Each row is a point. To make a cloud, some directions were put in groups of two or more. Within a group, all points are equally far from the middle, so they leave a hole (a ring in 2 directions, a hollow ball in 3). The other directions are filled evenly. Then the cloud was stretched, turned, moved and blurred a little. How many holes are there, and how many directions does each take, smallest first?

Cloud:
[[  8 -13]
 [-39   3]
 [-33  34]
 [-14  27]
 [-25  30]
 [ 41  14]
 [-22   3]
 [  3  51]
 [-19  60]
 [ 15  37]
 [-16  38]
 [ 14  43]
 [ -9  -5]
 [ 29  12]]
Holes: 0

Cloud (22 x 3):
[[-25  -8 -14]
 [-18  27 -16]
 [-17 -32   4]
 [ 40 -13   6]
 [ -7  22  31]
 [ -5  15 -34]
 [-28  32   6]
 [ 26  21  37]
 [-11 -31  -2]
 [  3 -34  25]
 [ 18  23  -8]
 [ -4   5   4]
 [ 26 -42  29]
 [ 33  19  32]
 [ 12  -9  60]
 [ 22  27   0]
 [ 23 -12  39]
 [  8 -20  49]
 [ -7   4  16]
 [-14   0 -21]
 [  2   4  42]
 [ 31   3  25]]
Holes: 0

Cloud, 31 rows:
[[ 25 -36  16 -18]
 [-34 -10  -1 -56]
 [-53 -36  28  19]
 [-52 -46   1 -29]
 [ 31 -25   4 -15]
 [  1 -47 -14  35]
 [ 10  20 -38 -11]
 [ 30  -4 -13   8]
 [-53 -54  -4   0]
 [-11  -5  41 -43]
 [-58 -11 -11 -28]
 [-31  10  35  12]
 [ 22  -8  16 -39]
 [ 10  15   0  27]
 [  1  11  24 -48]
 [-25  17 -42  -2]
 [-60 -12  26  -2]
 [  8 -12  44   4]
 [-11 -22 -37  32]
 [ 27  -1 -19  12]
 [ 27 -15   4  18]
 [ 13  24  -2 -37]
 [ -8 -47 -16 -38]
 [-32 -44 -19 -37]
 [-20  15 -24 -47]
 [-50 -37  23 -37]
 [-39 -14   0  43]
 [ 26  -6  24  -6]
 [ 20  18 -26   1]
 [-58 -38  -3  18]
 [-27 -40  50  16]]
Holes: 1 (4)

Cloud, 50 rows:
[[  6   1  21   5  10  34]
 [ 60 -40  18 -10 -15   6]
 [ 17 -36   3 -27 -17 -11]
 [ 11 -14 -11   4 -21  32]
 [ 16 -21  -4  21 -31 -31]
 [ 35  22  42   6  14  17]
 [ 20 -11 -46 -17 -11  28]
 [ 22  31 -37 -11 -45  -6]
 [  1 -24   2  -8 -21  -2]
 [ 39 -17  32   3   8 -13]
 [ -6 -20 -28   4 -29  -7]
 [ -5 -22  15  37 -13  25]
 [ 26 -16  15   3  27 -13]
 [  2   6 -12 -22  28  20]
 [  0 -22  17  41 -31  -1]
 [ 22 -10  12 -14   3 -60]
 [ -1  19  21 -12  -4 -32]
 [-12  -1   4  24 -33 -32]
 [-18  19  27  49  10   7]
 [-12  12 -13  -9 -37  -7]
 [ 19  -4 -27   9 -21   8]
 [ -6  18  21 -34 -13 -27]
 [ -5  -7  10   7 -12  29]
 [-26   3   1  -9  13 -13]
 [ -8  15  -6  21   7   5]
 [ 25  -9 -14  36 -26  37]
 [ -6  33 -34  33  17 -37]
 [ 16  -4  -1   6 -33   4]
 [ 25  11  15  31   0  29]
 [ 32  -4 -34  -7   8 -20]
 [ 39   6 -21  -7 -15  17]
 [-35 -22 -26 -14  -5  -8]
 [ -7 -45   1  17  14 -16]
 [ -6  28 -23  14 -11 -21]
 [ 21 -35 -19   2 -10 -18]
 [  8 -21  12 -22  24  -7]
 [ 13 -24  44  18  14 -27]
 [ -6  -4   8  -8 -37   8]
 [  9   2 -20  34 -33  -5]
 [ 27   0 -15  -6  27   7]
 [  0   6 -10  -8   8  44]
 [ 37  -7  32  34  22   5]
 [ -5   5 -12 -18   1  -6]
 [ 12 -43   7  -4   4  29]
 [  3  38  10  -4  -6 -13]
 [ 27 -11 -46 -11 -29 -15]
 [-28  34  -3 -14  21   9]
 [-10   7   4  -5 -26  37]
 [  8 -31  -1   0  32 -35]
 [  0 -17 -22 -43 -29 -22]]
Holes: 0
